Each row of a before or after table is a point. One or more steps were done to the points. Then noise was added and the rows were shuffled. The steps act on how far a point lies along the listed directions, d1 being the first. What was done? A step turns or swaps two directions, mirrors them in a line or flattens them onto one, adds a multiple of one to another, or multiplies one. Angles are multiples of 10 degrees, from the lower direction toward the higher: turns from -170 to 170, lines from 10 to 170 but not 90. Use the fewest steps. Two steps may share a direction if one is a turn and the other turns, adds or multiplies; they go together, in the order done. Otherwise the lowest direction goes first.
In the rows, 128 means zero.

Directions:
(1): [112 161]
(2): [ 95 112]
Before, 14 rows:
[[142 189]
 [137 101]
 [131 156]
 [ 84 113]
 [117 126]
 [117  92]
 [118 186]
 [108 125]
 [126 148]
 [112 116]
 [ 82 124]
 [140 171]
 [148 108]
 [114 129]]
After, 14 rows:
[[157 132]
 [141 163]
 [ 85  89]
 [116 136]
 [114 114]
 [113 103]
 [152 143]
 [110  88]
 [ 93 160]
 [115 143]
 [119 136]
 [100  73]
 [123 148]
 [102 167]]
Steps: swap d1 and d2

Directions:
(1): [139 106  82 130]
(2): [168 151 126 105]
Before (12 x 4):
[[129 106  92 128]
 [137 117 107 136]
 [ 98 127 161 136]
 [112 135 153 141]
 [124 104  95 142]
 [129 113 122 128]
 [118 147 146 127]
 [126  97  83 137]
 [122 108 118 122]
 [112 144 147 128]
 [121 115 106 137]
 [128 122 102 140]]
After (12 x 4):
[[115 154 158 126]
 [100 148 162 133]
 [107  68  57 156]
 [102  95  94 152]
 [ 50 110 182 160]
 [ 83 128 171 154]
 [121 105 118 133]
 [136 109  94 135]
 [122  91  72 136]
 [120 108  85 147]
 [107  93 111 132]
 [ 99  76  76 160]]
Steps: multiply d1 by 1.6; multiply d2 by 3

Directions:
(1): [ 91  86 116  97 128 153 116 109]
(2): [115 119  86 137  92 117 170 143]
(3): [134  92 150 134 132 141 130 187]
Before (13 x 8):
[[113 126 104 135 110 111 136 133]
 [101 132  98 131 133 125 167 116]
 [161 178 130 174 123 102 167 161]
 [159 168 113 128 115 121 116  72]
 [ 92 100  79 137  98 126 148 119]
 [127 130 123 145 114 126 130 148]
 [166 168 215 142 177 137  61 126]
 [168 133 141 143 138 122 134 172]
 [129 143 103 116 111 115 124  61]
 [123 126  97 111 104 130 134 112]
 [129 108 146 121 162 136 101 142]
 [143 177 150 134 173 112 115  92]
 [163 139 136 138 129 100 159 153]]
After (13 x 8):
[[149 124 124 133 109 128 137 166]
 [122 112 131  94 151 150  95 102]
 [128  99  80 123  78 134 155 131]
 [ 78  70 130  95 142 171 118 122]
 [140 107  95 145  88 109 167 155]
 [119 118 140 130 129 141 107 137]
 [ 90 123  77 117 118 118 166  93]
 [124 112 134 136 130 121 118 160]
 [118  86 139  93 144 139 123 117]
 [132 156 120 129 146 112 116  96]
 [146 113 148 166 131 126 125 185]
 [125 116 135 142 151 131 159 168]
 [ 85 162  84 106 106 124 117  17]]
Steps: multiply d1 by -1; turn d2 and d3 by 100 degrees

Directions:
(1): [ 96 183 112 149 114 152 150 124 131 105  97]
(2): [141 144 139 141 138 170 113 156 129 189 116]
Before (14 x 11):
[[144 149 139 139 132 170  93 146 116 201 109]
 [127 128 128 113 127 118 128 136 125 120 136]
 [108 175 135 157 122 164 169 124 136 105  95]
 [151 141 156 121 117 170 117 146 124 179 131]
 [ 84 190 105 156 102 158 158 118 140  96  81]
 [152 149 128 142 142 181 124 145 125 192 116]
 [139 121 126 120 130 122 134 133 128 114 146]
 [139 125 145 125 141 142 123 148 124 174 112]
 [120 113 117 119 115 113 136 123 138 110 145]
 [121 150 147 140 125 158 127 139 119 143 123]
 [147 136 128 142 157 161  97 160 135 179 125]
 [104 192 133 149 113 203 121 144 128 160  97]
 [133 124 125 120 128 121 126 141 122 124 135]
 [ 58 232  93 148  92 156 183 132 111  78  72]]
After, 14 rows:
[[180  82 159 102 152 148  88 189 101 253 149]
 [141 101 145  96 106  98 133 104 124  95 161]
 [170  86 151 120 143 145  93 156 132 210 137]
 [122 101 135 108 129  90 144 118 124 100 132]
 [123 145 124 123 125 134 131 141 127 128 128]
 [132  95 114 114 143  82 115 112 135  78 155]
 [115 147 117 139 115 151 135 138 141 137 124]
 [135 102 151 114 130 115 120 123 117 126 154]
 [142  82 127  98 118  68 109  94 112  95 150]
 [166  90 168 128 149 137 122 143 131 171 146]
 [126 138 119 125 124 128 133 141 122 122 130]
 [157  82 125  99 134  87 129 102 123 100 162]
 [156  52 156  88 132 108  86 125 123 144 178]
 [127 144 121 131 124 137 137 135 126 119 131]]
Steps: turn d1 and d2 by 140 degrees

Directions:
(1): [157 150 108 126 135  90 142 194 118 149 137 130  95 119]
(2): [105 127 142  76 132 155 106 173 159  92 118 133 124 105]
(3): [162 155 143 112 141 130  81 114  70 113 103 117 124 116]
Before:
[[142 119 125 131 131 126 143 129 112 139 131 130 136 138]
 [140 135 141 133 132 136 109  95  97 122 120 118 152 141]
 [201 192 142 117 150 110  40 105  24 115  97 110 115 103]
 [106 119 141 131 126 142 119  83 122 116 120 122 154 131]
 [111 121 145  99 120 147 117 155 152 104 125 127 125 112]
 [145 139 140 119 110 121 122 137 113 127 121 126 114 116]
 [145 139 128 124 131 121 108 134 128 126 117 132 121 118]
 [156 145 117 122 137 116 121 123  95 128 114 123 117 127]
 [152 155 123 115 137 119 103 138 100 123 103 113 112 119]
 [134 123 126 132 116 140 125  93 134 121 121 122 160 140]
 [125 121 123 123 128 113 123 153 142 127 129 124 116 125]
 [153 135 129 126 133 125 129 145 117 135 125 143 127 121]
 [129 135 143 102 125 128 123 161 137 129 123 146 127 111]]
After:
[[133 122 128 136 131 123 109 109 111 128 122 118 129 131]
 [124 123 115 122 115 127 146 144 167 124 131 129 144 137]
 [130 120 132 108 138 138 127 146 118 123 123 132 136 127]
 [101 117 121 134 124 117 160 151 164 134 141 133 130 132]
 [144 137 137 126 110 117 127 140 113 133 122 124 113 120]
 [181 182  99 111 144  65 121 247 113 151 144 134  67  97]
 [154 138 119 134 130 116 118 131 125 132 119 130 121 125]
 [123 132 126 120 132 119 147 178 148 132 142 131 127 130]
 [139 121 128 165 117 112 146  97 112 149 138 122 132 142]
 [155 140 132 124 137 126 124 137 114 133 120 144 130 121]
 [147 145 114 107 141 118 128 158 116 123 117 125 104 121]
 [147 137 135 141 123 115 131 109 101 151 127 137 136 129]
 [152 152 108 122 134 103 126 159 111 137 115 120 104 120]]
Steps: swap d1 and d3; multiply d2 by -1

Directions:
(1): [149 108  81 107 113 158 136 144 144 130  78 145 155 139  99 144 110 177
  99 117]
(2): [194 150 130 179 141 152  86 115 120 140 139 145 112 142 125 123 146 166
 153 129]
(3): [127 137 121 168 126  90 127 140 107 131 131  67 156 148 154 123  75 162
 111 131]
(4): [155 167 155 122 141 111 142 154  98 150 125 156 146  97 119  90 139 123
  63 124]
Before:
[[150 151 133 139 138 145 116 149 130 127 134 168 126 134 114 112 166 118
  133 121]
 [108 129  90 129 122  99 118 133 127 116 134  79 121 136 141 154 104 131
  142 130]
 [133 143 108 158 123 131 133 129 130 137 100 117 120 145 128 118 107 173
  116 121]
 [ 92  98 139  87 110 128 150 123 144 112 119 123 129 121 118 132 129  89
  109 133]
 [175 146 153 129 138 157 100 124 122 138 146 170 101 104 115 131 165 127
  141 145]
 [142 108 119 118 130 148 126 135 127 126 125 168 121 116 105 117 146 100
  143 129]
 [155 118  84 118 103 178 119 125 150 129  89 148 145 138 110 131 119 182
   99 133]
 [146 132 130 111 136 159 126 102 142 131 117 149 141 145 105 142 126 133
  145 114]
 [ 46  85  99  20 100 116 206 150 179 116  83 135 147 107  97 166 106  85
  101 127]
 [ 55 107 135  46 127 122 179 155 134 112 113 145 146 110 112 111 135  78
   94 118]
 [170 152 135 203 145 105 100 132 114 138 151  78 145 148 163 105 100 185
  139 121]
 [156 132 131 148 138 129 139 135 119 142 104 122 152 134 114 122 116 144
  113 142]
 [111 105 102 182 122 140 109  97 140 107 148  66 113 174 148 171 109 162
  217 140]]
After (13 x 20):
[[153 118 105 211 132 124  89 111 145 118 155  54 130 176 167 137  87 195
  194 125]
 [ 52  85  92 133 111 122 145 108 155  96 136  51 130 167 148 183  91 133
  197 138]
 [115 120 157  89 117 119 153 134 119 124 121 137 138 103 113 106 137  88
   72 134]
 [107 155 163  62 143 115 171 172 101 137 116 175 155  87 105  71 153  88
   50 116]
 [131 132 140 102 135 145 133 103 144 128 123 140 139 142 109 144 126 120
  142 115]
 [ 95 158 155  33 123  88 210 178 134 150 100 172 161  62  93 106 132  74
   28 126]
 [108 135  94 129 123  92 127 135 129 118 134  80 128 128 138 148 101 126
  130 128]
 [143 140 127 140 133 148 113 145 135 123 135 162 124 142 111 117 161 119
  149 120]
 [156 133 141 121 129 163 108 118 133 134 142 160 102 116 117 145 157 128
  153 146]
 [135 108 125 113 134 138 131 137 127 128 123 169 126 110 106 111 146  90
  129 129]
 [130 122 105 123 107 161 119 114 147 121 114 131 134 133 129 127 125 153
  117 140]
 [159 126 130 161 135 136 124 124 123 142 117 113 142 145 118 132 121 148
  142 140]
 [118 137 105 167 119 134 122 118 132 131 111 108 108 149 135 125 108 165
  142 124]]
Steps: multiply d1 by 0.4; add 0.5 times d3 to d2; turn d2 and d4 by -50 degrees

Directions:
(1): [113 110 108 135  59 158 123 110  93 129 114 100  99 155 137 106 142 155
  66 103  94 144 106 154 145 145 149 130 152 144 103 116]
(2): [105 151 108 159 158 141 166 140 104 162 116 103 130  96 143 117  87  96
 102 146  98  90  92 126 107  90 139  93 141  87 103 126]
Before:
[[104 164 100 173 162 171 187 147  99 174 121  83 106  98 158 102  83 102
   68 142  74  77  88 110  91  83 160  75 154  66  87 128]
 [104  98 118 135  63 161 135 121  91 149 113 105  93 143 154 101 145 162
   58 106  83 129 105 151 162 140 155 122 146 139  93 109]
 [ 96  89 101 152  24 177 114 108  61 125 112  74  90 169 142  88 143 174
   21  87  54 169  96 156 152 156 161 128 174 161  82 111]
 [115 129 107 142 141 145 124 126 109 150 122  84 123 129 127 113 120 127
   89 139  98 102 113 148 125 104 133 125 139 101 116 101]
 [114 139 121 171 179 131 170 164 121 174 138 111 156  74 132 136  66  82
  122 162 118  83 102 122  84  92 141  94 152  74 113 131]
 [100 165 104 159 194 119 172 139 117 170 122 114 146  79 149 132  74  68
  145 150 115  78  80 114  84  76 123  96 142  61  98 119]
 [126 135 101 139 119 135 145 123 112 126 143 126 119 124 131 116 125 114
  105 123 116 112  99 127 125 122 126 119 138 128 105 111]
 [135 119 131 125 124 127 106 131 136 103 129 132 139 137 122 130 144 153
  133 126 152 144 150 121 128 147 121 131 126 139 160 138]]
After:
[[114 126 108 142 134 147 122 125 104 150 124  84 123 135 128 112 121 132
   84 136  97 106 115 151 128 108 132 125 140 104 116 102]
 [ 91 124 103 172 114 160 150 134  74 151 115  82 118 118 145 101  98 123
   60 125  63 125  91 130 118 107 152 100 161 116  88 119]
 [105 145 100 162 108 183 166 132  90 161 118  78  89 125 157  93 110 131
   46 120  69 103  93 125 110 110 165  93 161  93  86 122]
 [127 136 101 139 119 135 144 121 113 126 142 127 120 124 132 116 125 116
  105 123 114 112 100 130 125 124 126 119 136 127 105 111]
 [104 134 102 142 111 136 139 111 105 145 119 107 120 127 146 121 116 114
  108 114 105 121  88 137 114 118 134 124 153 106  95 113]
 [101 118 120 144 113 150 155 137  96 163 114 110 110 113 154 109 118 135
   80 128  88 104 101 136 143 112 149 106 137 113  94 114]
 [134 126 130 131 141 126 112 135 139 108 129 132 143 127 124 131 136 144
  139 132 154 136 149 114 123 138 119 126 123 130 160 140]
 [116 110 120 155 107 145 141 142 110 155 133 105 132 115 129 125 104 125
   91 128 110 120 108 144 109 132 148 118 161 112 109 123]]
Steps: flatten d1 and d2 onto the line at 50 degrees

Directions:
(1): [125 123 118  82 116 124 133 113 131 142 131 107  86 109 108 151 142 123
 137 116 122 117  79  90 147 115 138 137 129 138 137 127 175 111 119 144
 111  85 102 155  64 127  81  89 121 132 173 125 174 140 111  37 107 117
 137 157 116 140 115 118  97 155 146 102]
(2): [113 152 139 152 130 143 127 113 175 106  86  95 109 193 138 160 146 133
 144 151 143 139 103 103 126 132 154 122 144 121 167 124 121 118 173 167
 150 163 109 160 165  86 159 153 145 123 117 145 125 175 140  90 168 184
  99 177 118 120  99 112 124 127 129 128]
(3): [121 134 152 114  95 136 101 166 110 130 139  63 151 127 136 103  86 160
 125 163 107 171 145 129  97 138 170 124 127 136 122 126 143 189  89 128
  91 166 120 129 142 112 109 128 122  76 103 137 151 130 169  91  94  91
 141 149  83 117  96 122 145 117 141 155]
(4): [ 71 126  75 138 156 173 152  81 126  95 117 112 119  78 128 108 115 119
 134 144 119 111 137 118  93 117 129  97 130 117 111 156 119  98 122 102
  93 105 155 147  83 120 117 113 161  69 127  94 116 133 159 131 166 154
 132 150 155 144  96 122 168  96 108 164]
(5): [122 155 123 149  92 130 112 131 118 172 171 180 136  93 161 131 112 132
 131 105 129 146 154 114 132 115 110 111 192 104 125 141 161 153 159 149
 145 145 118 101 102 190 145  90 139 165 121 144 136 153 132 116 143 152
 112 163 124 114  94  71 172  91 152 126]
Before:
[[ 95 115  98 117 155 152 153  89 148 114 102 122 110 112 116 129 148 126
  137 124 129 104  99 117 105 119 118 124 114 120 144 139 119  91 127 131
  109 106 139 153  93  99 123 109 145 115 141  99 146 136 144 114 161 158
  128 140 148 142 102 130 125 126 110 141]
 [115 133 120 121 140 145 133  95 156 117 103  88 104 154 129 153 132 117
  139 138 137 127 110 105 124 129 140 123 129 123 146 133 123 111 156 148
  123 137 117 164 138  94 142 140 152 104 141 131 144 154 135  72 148 156
  118 155 121 131 108 122 115 127 138 126]
 [144 134 159 134  84 110  98 164 100 167 176 149 157 121 142 113 104 150
  125 113 123 157 158 143 123 141 118 123 146 117 126 119 148 187 114 141
  136 162 137  85 137 166 137 130 109 143  92 161 139 123 134 149 114  98
  144 111 100 110 124 120 137 111 149 140]
 [121 126 145 146 125 137 122 138 132  89  96  74 142 178 120 126 120 139
  125 162 119 138 119 118 114 137 167 132 105 137 142 123  92 143 108 141
  121 161 121 151 178  64 122 145 133  87 117 132 111 149 151 113 123 114
  117 144  97 129 117 138 111 131 134 150]
 [116 116 134 113 159 138 160 106 140 110  97  96  98 156 124 142 145 129
  123 135 130 126  95 114 132 118 161 130 113 158 143 124 123  99 133 139
  127 111 120 161 130  95 123 139 131 115 157 126 146 136 125  92 124 133
  122 139 127 137 129 147 110 153 122 129]
 [ 94 105  93 107 167 166 161  87 130  92  90 108  86 110  89 128 150 108
  140 128 125  89  93 109 112 124 134 105  91 133 140 135 111  76 128 118
   91  80 152 164  62  82  98 123 147  71 134  96 113 122 131  95 155 122
  138 129 154 135 111 151 120 145  98 129]
 [177 129 168 142 101 100  92 187 110 174 163 167 172 128 150 118 116 150
  115 111 118 163 153 144 131 138 108 130 150 123 131 123 142 174 134 121
  163 175 115  82 181 169 150 129 102 176 100 147 119 111 115 174 105 112
  126 100 113 102 140 118 133 109 153 128]
 [139 129 124  93 108 118 128 138 116 141 153 132 125 107 119 119 126 117
  121 118 118 125 129 117 139 113 127 143 123 132 117 117 153 145 123 124
  114 107 117 124  91 165  98 107 118 135 145 134 161 113 115  89 101 110
  134 136 112 135 122 111 130 131 144 115]
 [123 120 123 111 135 119 146 102 139 139 143 141 117 104 108 141 148 117
  125 101 134 115 126 130 152 117 113 133 112 127 132 126 125 110 135 116
  137  95 123 131 123 135 109 130 138 146 132 128 143 123 119 124 131 135
  132 110 144 134 130 122 115 136 138 116]
 [117 142 151 141 111 146 100 145 127 118 122  87 144 154 143 127 122 144
  128 164 119 140 133 118  99 129 160 106 135 120 134 124 115 145 145 137
  137 167 120 135 156  97 163 144 144 100 101 150 131 149 157 117 139 144
  118 164 115 127  94 119 140 101 134 152]]
After (10 x 64):
[[124 124 142 144 119 134 120 142 121 100 112  88 147 159 123 119 114 139
  122 154 117 137 128 122 115 135 158 132 110 135 133 125  98 149 103 136
  118 156 123 140 167  83 117 135 130  94 118 130 112 143 149 120 115 106
  121 138  98 128 119 134 118 127 138 150]
 [104 128 136 125 163 149 160  95 163  96  75  79  88 185 127 156 153 132
  131 148 138 128  82 102 128 119 174 125 120 155 162 123 118  91 153 156
  135 125 113 180 146  72 137 150 142 107 151 131 143 159 133  75 147 162
  108 164 124 134 114 140 110 151 120 132]
 [100 142 115 131 145 158 136  81 174 103  86  73  96 170 133 161 136 118
  146 149 141 128 103  94 117 129 150 114 135 119 159 137 118 102 172 159
  125 147 115 180 144  77 152 147 164  91 137 131 140 173 145  58 169 182
  108 176 121 130  91 115 121 121 135 132]
 [227 113 196 119  78  58  75 231  76 215 204 204 193 112 145 107 111 153
   99  83 113 168 167 170 157 142  87 155 140 135 113 107 155 202 106 111
  171 166 111  44 182 209 134 119  69 221 109 158 130  75  85 199  50  56
  143  50 102  96 182 131 110 129 167 103]
 [119 124 127 115 140 123 147  97 155 129 127 127 111 126 108 150 155 119
  129 110 138 117 117 123 150 120 123 132 110 128 144 123 120 105 145 125
  142 102 119 143 136 117 117 142 142 141 130 132 142 134 122 114 141 148
  126 121 140 133 125 123 109 139 136 115]
 [118 136 143 137 108 144 100 147 110 130 141 105 150 122 143 115 113 143
  124 153 114 138 145 124  97 125 148 104 138 118 118 129 121 150 133 124
  128 155 128 121 137 118 152 130 143 102 103 144 132 137 156 129 129 129
  126 153 120 129  98 117 150  94 135 154]
 [173 128 175 122  66  86  86 190  79 196 204 175 170 110 143 108  99 152
  116  94 120 161 169 156 138 142 104 137 145 121 115 111 159 207 100 138
  143 158 133  60 136 195 130 121  90 173  96 169 147 103 117 164  83  66
  152  85  93 105 147 123 127 119 159 125]
 [135 145 137 107 105 123 124 134 146 132 129 115 114 152 126 141 137 122
  130 130 128 135 113 102 142 117 143 142 134 128 144 113 150 142 153 152
  131 131 101 143 118 141 119 123 126 140 138 149 160 143 119  64 123 143
  115 166 102 129 106  99 125 133 147 111]
 [ 60 122  73 130 174 182 167  59 165  85  78  98  97 114 118 130 148 122
  146 143 131  98  92 102  85 115 130 106 117 113 150 151 109  70 139 130
   98 107 146 177  86  73 127 113 168  81 138  87 139 154 166 100 195 192
  120 166 159 148  77 124 141 112  97 159]
 [ 45 115  63 128 192 208 178  44 158  52  54  74  67 117  93 133 153 105
  153 155 128  83  82  88  86 120 152  80  99 122 153 151  98  47 151 122
   80  85 159 199  55  46 109 130 180  24 127  81 102 152 160  74 205 174
  124 172 167 141  72 140 142 126  83 155]]
Steps: add 1.5 times d1 to d2; add 0.3 times d3 to d5; multiply d4 by 2
